Each row is a point. The ring and each string are closed loops that go straight from each point to the next, and from the last back to the first. Before rounding, they use only three directions, however many columns there are. Count how often each string passes through the ring. Passing back the other way cancels.

Ring:
array([[ 4.4,  0.2,  4.0, -0.9],
       [ 2.9,  2.0,  3.7, -0.9],
       [ 0.9,  2.3,  1.5, -0.3],
       [-0.4,  0.6, -1.1,  0.5],
       [-0.6, -1.8, -3.0,  1.1],
       [ 0.1, -3.9, -4.0,  1.3],
       [ 2.0, -5.9, -3.6,  1.2],
       [ 4.0, -5.8, -1.4,  0.5],
       [ 4.8, -4.7,  0.5,  0.0],
       [ 5.0, -1.7,  3.3, -0.7]])
String:
array([[ 1.2,  4.5,  4.5, -0.9],
       [ 3.1,  4.1,  2.8, -1.4],
       [ 4.2,  2.4,  0.7, -1.3],
       [ 3.7,  0.8,  0.7, -0.8],
       [ 4.9,  2.9,  2.2, -1.6],
       [ 4.5,  4.4,  6.1, -1.9],
       [ 2.4,  2.8,  7.4, -1.0],
       [ 1.9,  0.2,  3.8, -0.2],
       [ 2.8,  0.0,  1.1, -0.4],
       [ 3.5,  3.0,  1.9, -1.2],
       [ 3.2,  4.3,  1.7, -1.4],
       [ 3.1,  1.1, -0.7, -0.7],
       [ 1.7, -0.5,  0.8,  0.0],
       [-0.1,  1.8,  3.1,  0.1],
       [-0.3,  3.7,  2.4, -0.2],
       [ 1.0,  3.5,  0.3, -0.6],
       [ 2.1,  1.3, -0.4, -0.4],
       [ 1.4, -0.3,  1.1,  0.1],
       [ 0.5, -0.2,  3.1,  0.3]])
Times through: 1

Ring:
array([[ 5.1,  2.9,  3.6, -1.5, -1.8, -0.5,  1.0,  1.1],
       [ 1.4,  5.4,  1.9, -2.1, -1.7, -0.3, -1.2,  1.6],
       [-0.8,  4.9,  0.5, -2.2, -1.6,  0.4, -2.3,  1.8],
       [-4.0,  0.6, -1.3, -1.5, -1.3,  2.1, -3.6,  2.0],
       [-4.3, -2.6, -1.3, -0.7, -0.9,  2.6, -3.7,  2.1],
       [-2.7, -6.3,  0.0,  0.2, -0.6,  2.8, -2.6,  2.0],
       [ 1.8, -7.2,  2.0,  0.5, -0.9,  2.2, -0.1,  1.4],
       [ 4.7, -4.4,  3.0, -0.1, -1.4,  1.3,  1.4,  0.9],
       [ 5.8, -0.4,  3.6, -0.8, -1.7,  0.2,  1.7,  0.8]])
String:
array([[ 1.0,  4.7,  3.7, -1.4, -0.8, -1.4, -1.8,  2.5],
       [ 3.8,  7.2,  5.0, -1.9, -1.2, -2.3, -0.4,  2.2],
       [ 7.6,  4.1,  3.3, -2.1, -2.7, -0.3,  2.6,  0.2],
       [ 4.4, -0.2,  0.7, -1.5, -2.6,  1.8,  1.4,  0.1],
       [ 3.3, -0.1,  0.5, -1.5, -2.4,  1.8,  0.7,  0.4],
       [ 4.7,  3.7,  0.6, -2.4, -3.0,  1.1,  1.3,  0.0],
       [ 1.4,  1.7,  1.2, -1.5, -1.7,  0.8, -0.8,  1.3]])
Times through: 1

Ring:
array([[ 2.7, -0.2,  0.7,  0.8, -0.5, -0.1,  3.7,  2.9,  3.9],
       [-0.8,  1.2,  0.6,  0.6, -1.4, -1.1,  2.9,  2.8,  2.9],
       [-3.5,  0.8,  1.3,  1.2, -2.1, -0.8,  0.0,  1.9,  0.4],
       [-3.7, -1.7,  2.4,  2.6, -2.2,  1.1, -4.1,  0.4, -2.5],
       [-0.8, -3.8,  3.2,  3.3, -1.6,  2.6, -5.1,  0.0, -3.0],
       [ 2.3, -4.4,  3.5,  3.1, -0.9,  2.9, -3.6,  0.5, -1.7],
       [ 4.8, -2.8,  2.2,  1.9, -0.3,  1.7,  1.0,  2.0,  2.0]])
String:
array([[ 3.1, -4.1,  0.9,  3.1, -0.1,  3.4, -1.9,  0.6,  0.4],
       [ 0.9, -2.6,  1.4,  2.5, -0.8,  2.0, -1.5,  1.0,  0.2],
       [ 1.5, -3.4,  4.9,  2.5, -1.6,  1.7, -3.3,  1.0, -2.2],
       [-0.5, -5.3,  5.4,  3.9, -2.0,  3.3, -7.7, -0.6, -5.4],
       [-2.9, -4.5,  1.9,  4.2, -1.6,  3.8, -7.4, -1.1, -4.3],
       [-1.7, -2.8,  0.9,  3.1, -1.2,  2.5, -3.8,  0.1, -1.5],
       [-0.2, -2.1,  2.8,  2.3, -1.5,  1.2, -2.1,  1.1, -0.9],
       [ 0.4, -3.2,  6.1,  2.5, -2.2,  1.2, -4.1,  0.9, -3.3],
       [ 1.1, -2.5,  4.3,  2.1, -1.6,  1.0, -2.0,  1.4, -1.2],
       [ 4.9, -5.5,  7.1,  3.0, -1.3,  2.7, -4.2,  0.9, -3.0],
       [ 4.9, -5.2,  2.5,  3.2, -0.1,  3.8, -2.4,  0.6, -0.2],
       [ 3.3, -4.1,  0.4,  3.0,  0.1,  3.5, -1.5,  0.7,  0.9]])
Times through: 2
String:
array([[ 1.9, -0.1, -2.6,  1.2,  0.2,  0.8,  4.1,  2.4,  5.2],
       [ 1.2, -0.5, -1.1,  1.4, -0.3,  0.8,  2.5,  2.2,  3.6],
       [ 0.8, -1.1,  1.9,  1.6, -1.2,  0.5,  0.4,  1.9,  1.1],
       [ 1.8, -0.2,  2.7,  0.8, -1.3, -0.7,  2.3,  2.9,  2.2],
       [ 1.2, -0.7,  1.4,  1.3, -1.0,  0.2,  1.4,  2.2,  2.0],
       [ 2.5, -0.1,  3.2,  0.5, -1.3, -1.0,  3.0,  3.2,  2.5],
       [ 4.3,  0.6,  1.6,  0.0, -0.6, -1.3,  5.8,  3.9,  5.1],
       [ 4.3,  0.0, -1.7,  0.7,  0.4,  0.3,  5.9,  3.3,  6.4],
       [ 2.1, -1.2, -0.7,  1.7, -0.1,  1.3,  2.1,  2.0,  3.3],
       [ 1.6, -1.5,  0.9,  1.8, -0.7,  1.1,  0.8,  1.8,  1.8],
       [ 2.8, -1.4,  4.2,  1.2, -1.4,  0.0,  0.9,  2.5,  0.9],
       [ 7.0, -2.1,  4.6,  0.8, -0.6,  0.2,  3.1,  3.3,  2.7],
       [ 7.2, -3.1,  1.3,  1.8,  0.5,  2.1,  2.7,  2.4,  3.7],
       [ 3.3, -3.0, -1.3,  2.6,  0.4,  3.0,  0.6,  1.2,  2.8],
       [ 1.5, -2.2,  0.6,  2.3, -0.5,  1.9, -0.3,  1.3,  1.2],
       [ 1.6, -2.0,  3.1,  1.8, -1.2,  0.8, -0.5,  1.8,  0.2],
       [ 4.7, -3.2,  4.6,  1.9, -0.9,  1.4, -0.3,  2.0,  0.3],
       [ 6.9, -4.4,  4.2,  2.3, -0.2,  2.4, -0.3,  1.8,  0.8],
       [ 5.1, -4.2,  0.9,  2.8,  0.3,  3.3, -0.4,  1.2,  1.7],
       [ 2.1, -2.8,  0.0,  2.6, -0.2,  2.5, -0.5,  1.1,  1.5],
       [ 2.6, -2.4,  2.8,  2.0, -0.9,  1.3, -0.3,  1.7,  0.6],
       [ 4.2, -2.7,  4.2,  1.7, -1.0,  1.0,  0.2,  2.2,  0.6],
       [ 6.9, -3.1,  4.9,  1.4, -0.6,  1.0,  1.5,  2.7,  1.6],
       [ 7.2, -3.1,  1.5,  1.7,  0.5,  2.0,  2.7,  2.4,  3.7],
       [ 4.1, -2.3, -0.6,  2.0,  0.3,  2.1,  2.0,  1.9,  3.5],
       [ 3.6, -1.9, -0.8,  1.8,  0.2,  1.8,  2.3,  2.0,  3.7],
       [ 1.6, -1.6,  0.3,  1.9, -0.5,  1.3,  0.9,  1.7,  2.1],
       [ 2.5, -1.0,  3.7,  1.0, -1.3, -0.3,  1.5,  2.7,  1.4],
       [ 4.3,  0.0,  3.5,  0.2, -1.0, -1.2,  4.3,  3.7,  3.5],
       [ 4.6,  0.9,  0.2, -0.1, -0.1, -1.1,  6.9,  4.1,  6.3]])
Times through: 5

Ring:
array([[ 4.5,  0.6,  3.5, -3.2,  0.1, -0.1,  1.4,  1.4,  2.0,  1.0,  3.1,
         2.1],
       [ 3.2,  2.5,  2.6, -4.9,  2.1,  0.5,  1.5, -0.3,  0.2, -0.2,  2.5,
         1.9],
       [ 0.0,  4.5,  0.4, -4.8,  3.6,  1.0,  0.8, -2.6, -1.8, -1.3,  0.1,
        -0.4],
       [-2.3,  4.4, -1.2, -2.2,  2.5,  0.9, -0.5, -3.1, -1.8, -1.6, -2.1,
        -2.8],
       [-3.2,  2.8, -1.8,  1.3,  0.1,  0.3, -1.6, -2.3, -0.5, -0.8, -3.6,
        -4.8],
       [-2.1,  0.4, -0.8,  4.4, -2.2, -0.5, -1.7, -0.7,  1.7,  1.7, -3.9,
        -5.4],
       [ 0.4, -1.3,  1.1,  5.0, -3.1, -1.1, -0.8,  0.9,  3.5,  4.1, -2.6,
        -4.1],
       [ 2.5, -2.0,  2.6,  3.9, -3.1, -1.2,  0.0,  1.9,  4.3,  4.7, -0.8,
        -2.2],
       [ 4.6, -1.6,  3.8,  0.8, -2.4, -0.9,  0.9,  2.6,  4.0,  3.4,  1.8,
         0.5]])
String:
array([[ 0.2,  0.8,  0.6,  1.1, -1.3, -0.3, -0.7,  0.0,  1.5,  0.7, -1.1,
        -2.4],
       [ 0.1,  0.2,  0.5,  2.3, -2.0, -0.5, -0.9,  0.3,  2.0,  1.2, -1.6,
        -3.0],
       [ 0.8,  0.7,  1.1,  0.9, -0.7, -0.3, -0.1, -0.1,  1.7,  1.7, -0.9,
        -2.1],
       [ 1.0,  0.5,  1.3,  1.0, -0.9, -0.4, -0.1,  0.2,  1.9,  1.9, -0.8,
        -1.9],
       [ 2.4, -0.8,  2.7,  2.4, -1.3, -0.8,  0.8,  0.9,  3.4,  5.1, -0.8,
        -1.8],
       [ 4.5, -2.2,  4.1,  2.6, -2.3, -1.2,  1.3,  2.4,  4.8,  6.2,  0.6,
        -0.5],
       [ 6.4, -3.1,  5.1,  1.5, -3.4, -1.3,  1.3,  3.9,  5.5,  4.9,  2.8,
         1.4],
       [ 7.3, -2.5,  5.5, -0.8, -2.8, -1.1,  1.7,  4.1,  5.0,  3.4,  4.4,
         3.1],
       [ 4.4, -0.8,  3.1, -1.3, -2.7, -0.5,  0.1,  2.7,  3.0, -0.5,  3.3,
         1.7],
       [ 2.8,  0.8,  2.2, -1.7, -0.6, -0.1,  0.4,  0.8,  1.7,  0.2,  1.6,
         0.5],
       [ 2.1,  1.7,  2.0, -2.1,  1.1,  0.1,  1.0, -0.3,  0.9,  1.4,  0.7,
        -0.1],
       [ 3.0,  4.0,  2.8, -6.4,  4.9,  0.9,  2.8, -1.8, -0.9,  1.6,  2.0,
         1.9],
       [ 1.8,  5.7,  1.8, -8.2,  6.3,  1.5,  2.6, -3.1, -2.5, -0.4,  1.8,
         1.9],
       [-0.1,  4.8,  0.0, -5.7,  3.2,  1.2,  0.3, -2.4, -2.2, -3.4,  0.8,
         0.1],
       [-0.5,  3.1, -0.1, -2.4,  1.1,  0.6, -0.4, -1.5, -0.7, -2.0, -0.4,
        -1.4],
       [-0.3,  2.4,  0.3, -1.0,  0.8,  0.3, -0.2, -1.3,  0.1,  0.0, -1.0,
        -2.0],
       [-2.4,  4.2, -1.0, -1.3,  2.8,  0.7, -0.1, -3.4, -1.6,  0.1, -2.9,
        -3.5],
       [-5.7,  4.5, -3.5,  1.0,  1.4,  0.7, -2.2, -4.2, -2.3, -2.1, -5.3,
        -6.4],
       [-4.4,  2.2, -2.8,  3.3, -1.6,  0.0, -2.9, -2.0, -0.2, -1.8, -4.6,
        -6.2],
       [-1.6,  0.6, -0.9,  2.9, -2.8, -0.4, -2.2, -0.1,  1.4, -1.0, -2.4,
        -4.1]])
Times through: 3
String:
array([[ 0.5,  2.3,  0.9, -1.5,  1.2,  0.3,  0.4, -1.2,  0.2,  0.6, -0.5,
        -1.4],
       [ 0.1,  2.9,  0.3, -2.6,  1.1,  0.5, -0.2, -1.3, -0.5, -1.6,  0.0,
        -1.0],
       [-0.6,  4.2, -0.3, -4.4,  2.2,  1.0, -0.3, -2.1, -1.8, -3.4,  0.3,
        -0.6],
       [-1.5,  7.0, -0.6, -7.3,  6.4,  1.8,  1.2, -4.7, -4.0, -2.6, -0.4,
        -0.5],
       [-1.5,  6.1, -0.5, -5.5,  5.6,  1.5,  1.1, -4.3, -3.2, -1.1, -1.2,
        -1.3],
       [-0.9,  4.1,  0.1, -2.8,  3.3,  0.8,  0.7, -2.9, -1.3,  0.4, -1.4,
        -1.9],
       [ 0.0,  1.9,  0.5, -0.6,  0.2,  0.1, -0.2, -0.9,  0.5,  0.1, -0.9,
        -1.9],
       [-1.1,  2.4, -0.5, -0.4,  0.0,  0.2, -1.0, -1.3, -0.1, -1.2, -1.4,
        -2.6],
       [-0.3,  1.5,  0.1,  0.3, -0.8,  0.0, -0.9, -0.5,  0.8, -0.6, -1.1,
        -2.4],
       [-2.7,  1.8, -1.8,  1.7, -1.8,  0.0, -2.5, -1.1,  0.1, -2.6, -2.6,
        -4.2],
       [-4.9,  2.3, -3.1,  3.7, -1.6,  0.0, -3.0, -2.3, -0.3, -1.6, -5.2,
        -6.7],
       [-5.4,  1.9, -3.1,  5.4, -1.6, -0.2, -2.8, -2.6,  0.2,  0.4, -6.4,
        -7.9],
       [-2.2,  1.5, -0.7,  3.1, -0.3, -0.2, -0.9, -1.7,  0.9,  2.5, -4.1,
        -5.1],
       [-0.2,  1.2,  0.6,  1.3, -0.3, -0.2, -0.3, -0.7,  1.3,  1.8, -1.8,
        -2.9],
       [-0.3,  0.6,  0.3,  1.8, -1.7, -0.3, -1.0, -0.1,  1.6,  0.6, -1.6,
        -3.0],
       [-2.2, -0.3, -1.2,  5.1, -4.0, -0.7, -2.7,  0.2,  2.1, -0.1, -3.5,
        -5.4],
       [-3.9, -0.3, -2.2,  7.0, -4.2, -0.8, -3.3, -0.5,  2.1,  0.7, -5.4,
        -7.3],
       [-3.7,  1.1, -1.6,  5.3, -1.2, -0.4, -1.7, -2.0,  1.1,  2.9, -5.7,
        -7.0],
       [-2.5,  1.7, -0.9,  3.0, -0.2, -0.2, -1.0, -1.9,  0.7,  2.2, -4.1,
        -5.2],
       [-1.8,  2.2, -0.4,  1.5,  0.9,  0.1, -0.3, -2.1,  0.3,  2.3, -3.4,
        -4.3],
       [-3.9,  3.4, -1.8,  1.7,  1.5,  0.4, -1.0, -3.4, -0.9,  1.2, -4.9,
        -5.7],
       [-5.1,  3.9, -3.2,  1.2,  0.5,  0.6, -2.4, -3.4, -1.7, -2.6, -4.6,
        -5.9],
       [-3.6,  3.5, -2.4, -0.2,  0.0,  0.6, -2.2, -2.4, -1.4, -3.6, -2.8,
        -4.2],
       [-1.7,  2.9, -1.0, -0.9,  0.1,  0.4, -1.4, -1.6, -0.7, -2.6, -1.5,
        -2.7],
       [-3.1,  5.6, -1.9, -3.8,  3.4,  1.3, -0.7, -3.9, -3.1, -3.5, -1.9,
        -2.6],
       [-1.9,  6.2, -0.7, -5.3,  5.7,  1.5,  1.0, -4.5, -3.3, -1.0, -1.6,
        -1.7],
       [-0.6,  5.1,  0.3, -4.5,  4.9,  1.1,  1.4, -3.5, -2.1,  0.4, -1.0,
        -1.2]])
Times through: 3

Ring:
array([[ 3.0,  4.4, -3.9,  1.2,  0.0,  0.2, -0.7,  3.3, -1.0,  2.1, -1.1,
         1.2,  1.2,  0.6],
       [ 1.1,  1.6, -1.1,  1.3, -0.3,  1.7,  0.8,  0.3, -1.9,  0.5, -1.8,
         2.3,  0.0,  0.5],
       [-1.6, -1.9,  2.8,  1.1, -0.7,  3.1,  1.6, -2.2, -2.1, -1.9, -2.4,
         2.2, -1.4,  0.1],
       [-2.9, -3.4,  4.8,  0.8, -0.9,  3.6,  1.6, -2.9, -1.8, -3.1, -2.5,
         1.5, -2.0, -0.2],
       [-3.9, -4.1,  6.2,  0.2, -1.1,  3.4,  0.8, -2.1, -0.8, -4.0, -2.2,
        -0.1, -2.3, -0.6],
       [-3.3, -2.3,  5.3, -0.3, -0.9,  2.2, -1.0,  0.9,  0.6, -3.5, -1.4,
        -2.1, -1.6, -0.7],
       [-1.8,  0.4,  3.1, -0.4, -0.4,  1.0, -2.3,  3.7,  1.5, -2.2, -0.7,
        -2.9, -0.6, -0.5],
       [ 0.3,  3.3,  0.0, -0.2,  0.0, -0.2, -3.1,  5.9,  1.6, -0.3, -0.3,
        -2.8,  0.5, -0.1],
       [ 2.4,  5.4, -3.1,  0.3,  0.2, -0.8, -2.9,  6.4,  1.0,  1.6, -0.2,
        -1.7,  1.4,  0.3],
       [ 3.4,  5.5, -4.4,  0.9,  0.1, -0.5, -1.7,  5.0, -0.2,  2.4, -0.6,
         0.0,  1.6,  0.5]])
String:
array([[ 0.2, -1.1,  0.3,  0.2, -1.5,  1.1, -0.3,  0.2, -0.6, -0.8, -1.2,
        -1.1, -0.4, -1.1],
       [-1.0,  0.4,  1.9,  0.2, -0.5,  1.4, -1.1,  2.1,  0.2, -1.4, -1.2,
        -1.1, -0.5, -0.3],
       [-0.6,  0.7,  1.4,  0.1, -0.6,  1.0, -1.5,  2.7,  0.4, -1.2, -1.0,
        -1.6, -0.3, -0.4],
       [ 1.3,  1.3, -1.3,  0.1, -1.0,  0.2, -1.4,  2.6,  0.1,  0.2, -0.7,
        -1.7,  0.4, -0.7],
       [ 2.6,  2.8, -3.2,  0.0, -1.0, -0.8, -2.3,  4.3,  0.6,  1.3, -0.2,
        -2.4,  1.1, -0.8],
       [ 2.1,  1.9, -2.4,  0.4, -0.9,  0.1, -1.0,  2.4, -0.4,  0.9, -0.9,
        -0.8,  0.7, -0.5],
       [ 0.1,  3.4,  0.3,  0.2,  0.2,  0.4, -2.5,  5.3,  1.1, -0.3, -0.6,
        -1.7,  0.4,  0.3],
       [ 0.1,  6.4,  0.1,  0.0,  1.3, -0.3, -4.2,  8.9,  2.5,  0.0, -0.1,
        -2.5,  0.9,  1.0],
       [ 2.7,  8.0, -3.6,  0.4,  1.1, -1.2, -3.9,  9.0,  1.7,  2.1,  0.1,
        -1.8,  2.0,  1.0],
       [ 1.5,  6.0, -1.8,  0.6,  0.9, -0.2, -2.8,  6.8,  1.0,  1.1, -0.5,
        -0.8,  1.2,  1.0],
       [ 1.0,  2.9, -1.0,  0.7, -0.1,  0.7, -1.2,  3.3, -0.2,  0.4, -1.0,
        -0.1,  0.4,  0.3],
       [ 3.9,  2.4, -5.1,  1.1, -1.1,  0.0,  0.1,  1.1, -1.8,  2.5, -1.1,
         0.9,  1.2, -0.4],
       [ 4.4,  4.4, -5.8,  1.5, -0.3,  0.0,  0.0,  2.2, -1.9,  3.1, -1.2,
         2.0,  1.5,  0.4],
       [ 2.3,  4.6, -2.9,  1.7,  0.6,  1.1,  0.1,  2.6, -1.6,  1.8, -1.6,
         2.8,  0.8,  1.3],
       [ 3.1,  1.7, -3.9,  1.5, -0.9,  1.1,  1.3, -0.6, -2.7,  2.0, -1.8,
         2.7,  0.6,  0.1],
       [ 2.0,  0.4, -2.3,  0.9, -1.2,  1.0,  0.6, -0.3, -1.8,  0.8, -1.5,
         1.0,  0.2, -0.5],
       [-0.9,  0.1,  1.8,  0.9, -0.3,  2.3,  0.5,  0.1, -1.2, -1.2, -1.9,
         1.3, -0.8,  0.3],
       [-4.3, -1.9,  6.7,  1.1,  0.3,  4.3,  1.4, -1.5, -1.4, -3.8, -2.7,
         2.5, -2.3,  1.0],
       [-3.4, -3.8,  5.4,  1.1, -0.7,  4.3,  2.5, -4.0, -2.4, -3.3, -2.9,
         2.8, -2.4,  0.2],
       [-4.0, -5.4,  6.3,  1.0, -1.2,  4.6,  2.9, -5.3, -2.6, -4.0, -3.1,
         2.6, -2.8, -0.3],
       [-7.7, -6.1, 11.6,  0.4, -0.4,  5.6,  1.7, -3.7, -0.9, -6.8, -3.1,
         1.3, -4.0,  0.2],
       [-6.6, -4.5, 10.0,  0.1, -0.3,  4.5,  0.6, -1.6, -0.2, -5.9, -2.5,
         0.1, -3.2,  0.1],
       [-8.2, -7.4, 12.4, -0.2, -0.9,  5.3,  1.2, -3.7, -0.3, -7.5, -2.8,
        -0.4, -4.2, -0.6],
       [-6.1, -3.7,  9.3, -0.2, -0.3,  3.7, -0.4, -0.1,  0.7, -5.6, -2.0,
        -1.3, -2.8, -0.2],
       [-1.3, -0.9,  2.4,  0.3, -0.8,  1.8, -0.3,  0.5, -0.4, -1.8, -1.5,
        -0.6, -0.9, -0.4],
       [ 1.2, -0.8, -1.1,  0.5, -1.6,  1.0,  0.3, -0.5, -1.3,  0.0, -1.4,
        -0.2, -0.1, -1.0]])
Times through: 0
